Each wall is flat, endless, passes through zero and stands at right angles to its row. A trip goes straight from one point to another. List the walls that it crosses, first one first.
(in the rows, 128 means zero)

Walls:
(1): [121 138]
(2): [100 143]
(3): [ 96 108]
(4): [115 126]
(5): [111 102]
(6): [141 152]
Trips:
[168 148] to [118  78] => 6, 5, 3, 4
[ 85 140] to [ 95 163] => 6, 5
[106  82] to [116  92] => none
[142 111] to [151  96] => none
[111 145] to [206 154] => 3, 4, 2, 1

Walls:
(1): [125  78 146 155]
(2): [111 119 153  67]
(3): [157 136 121  87]
(4): [101 183 123 136]
(5): [122 115 124 118]
(6): [ 95 151 126 184]
Trips:
[154 162 143  85] to [146 143  65 126] => 2
[128 161 148 108] to [147 107  93 171] => 6, 2, 3, 1, 4
[139 138 107  99] to [108 148  96 143] => 2, 6, 5, 3
[165 126  99  70] to [142 140 107 140] => 2, 5, 4, 6
[ 87 137 128 134] to [127 192 134 113] => 5, 3
[126 126 113 150] to [135 144  80 118] => 1, 3, 5, 6

Walls:
(1): [190  89 144  94 139 135 104 142]
(2): [ 95 150 138  88 125  89 115 148]
(3): [ 68 114 108 117  87 100 102 109]
(4): [156 103 115 105 153 105 154 114]
(5): [128 129 131 140 118 180 117 138]
(6): [158 135 190 135  90 106  70 102]
(7): [123 166 136 146 122 185 157 116]
Trips:
[ 86 154 163 114 122 147 184 153] to [195 103 107 179 112 151 116 132] => 2, 1, 6, 4
[128 127 132 164 122 126 147 122] to [165 153  77 111 120 161 127 130] => 4, 1
[124  96 173 105 152 107 122 130] to [ 90 138 157 123 115 133 103 124] => 3, 4, 1, 5, 7
[ 90 137 130 150 137 140 122  97] to [119 148 111 152 106 102 113 146] => 6, 2, 5, 7
[167 144 134 160  73 115  57 147] to [117 113 150 166 141 144 144 171] => 3, 7, 1, 6
[155 105  91 131 123 175  94 147] to [151 147  57 158  67 127 140 150] => 3, 1
[109 120 162 141 138 115 155 161] to [128 123 171 112 113 173 171 142] => 7, 5, 2, 1

Walls:
(1): [145 116 105 177 151 126 159  63 119 163 124]
(2): [119 125 217 112 170 134 124 120 123 119 132]
(3): [102 121 121 118 119 123 163 121 147 114 140]
(4): [ 90 114  98 111 156 186 107 126 131  87 115]
(5): [140 104 121 108 174 119 103 136 145 146 101]
(6): [ 94 107 137 103 152  77 115 137 148 142 152]
(7): [ 87 125  91 187 139 102 112 117 125 108  96]
(8): [128 138  98 156 119 168 146 152 141 142 134]
(9): [168 123 104  91 142  90 165 119 102 149 153]
(10): [149 145 123 125  81 143 141 137 129 166  99]
Trips:
[ 95 152  88 213  70 121 149 150 126 147 148] to [ 83 150 140  99 106 129 162 129 151 125 117] => 1, 6, 4, 7, 2
[122 162 144 125 121 161 137 158 162 156 150] to [128 106  78 150 158 150 130 107  80 127  85] => 4, 2, 3, 1, 5, 7, 9, 10
[143 178 156 114 125 144 109 182  74 153 156] to [161 131 100 123 113 116 126 131 102 168 121] => 2, 1, 5
[159  72 152 106 132 137 122 110 129  84 129] to [132 101 112  92  92 129 106  59 118 123 148] => 1, 6, 5, 2

Walls:
(1): [129 154 200 111 124 191 153 163 173 129 141 156 114 144]
(2): [131 134 103 132 109 142 111 171 110  97 113 121 133 159]
(3): [138 107 131 144 143 115 167 138 145 109 165 196 191 122]
(4): [147 135 129 181 146 139 111 152 140 140  87 154 129 134]
(5): [ 86 124  88 149 113  89 137 128 135 139 115 157 147 129]
(6): [ 61 122 121 122 108 158 128 135 118  88 152 118 123 116]
(7): [ 80 151  88 119 121 184 111 114 147 151 137 143 117 137]
(8): [103 110 139 128 191 124 128 125 166  92 117 162 154 130]
Trips:
[145 149 135  96 140 110 147 148  37 165 115 114 184  80] to [131 114 148 134 146 104 106 128 144 129 106  73 162  76] => 3, 8, 4
[ 99 121 137 143 173 135 181 167 142  95 194 143 120 124] to [ 85 173 116 108 150 133 171 166  73 107 134  81  98 121] => 2, 7, 3, 8, 1
[124 147 168 127 148  60  86 124 100 104 129 121 125 114] to [ 95 147 129  78 134  83 125 116  94  69 150 147 136 139] => 5, 6, 3, 2
[111 150 150 180 133 154 132  75 141 101 122 159 143 149] to [134 133  98 155 167 117 111 110  78 121 102 114 128 140] => 1, 6, 2, 3, 7
[121 133 160 117 108 186  94 154  89 128 113 164 105 127] to [ 85 132 130  94 131 157 114 148 137 127 136 127 112 107] => 4, 8

Walls:
(1): [106 136 141 110 108 156 129 102 133 136 142 183 126 122 129 120 154 169
 154 140 103  98 119 147]
(2): [165 122 101  67 151 123 137 140 124  78 138  79 145 140 129  80 126 100
 136 203  90 139 150 136]
(3): [152 109 132 155 118 108  99 132 148 152 112 172 159  99 108 102 123 167
 151 112 133 116 103 111]
(4): [ 80 119 167 123 127 132 185 183 191 149  58 126 107 121 115 107 197 144
 119 162 117 131 169 138]
(5): [138 123 109  96 112 170 131 148 128 166  87 121 101 158 135 134  97 116
  97 142 123 106 144 142]
(6): [130 162 131 119 136 150  97 111 125  99 166 120  61 142 130 140 174 140
 162 149 124 135  90 100]
(7): [127  93 118 148 107 119 153  88 129 170  85 123 124 137 150 131 141  90
 139 176 149 147 138 168]
(8): [113 111 124 143 131  93 109 126 123 148 156  75 155 164  94 126 152 101
 112 126 119 173 137 119]
(9): [105  66 147 115 138 173 117 111 125 142  86 120 124  81 149  83 115  60
 109 163 111 139 132 140]
Trips:
[125 156 160 166 138 156 101 161 109 114 127 102 144  95 137 121 125 123
  86  67  83  89  65 113] to [140 119 134 131 135 144 162 107 167 119 135  82 147 178 130 129  96 121
 162  93 131 117 130 134] => 9, 6, 8, 3, 5, 2, 7
[161 102 128 155 163 119 120 114 121 128 157  71 118 169 110 150 124  96
 162 112 165 137 100 152] to [ 82 158 168 112 148 132 133 131 134 140 144 117 151 126  99 138 147  91
  92 102 132 140 111 156] => 2, 7, 9, 6, 4
[ 98 152 146 105 131  98 160 143 131 155 116 199 112 113 115  94 123  89
 112 110  99 134 138 111] to [164 144 113 115 128 121 127  55 130 216 109 104 149 123 118 150 154  95
 123 155 161 133 140 142] => 7, 8, 1, 3, 4
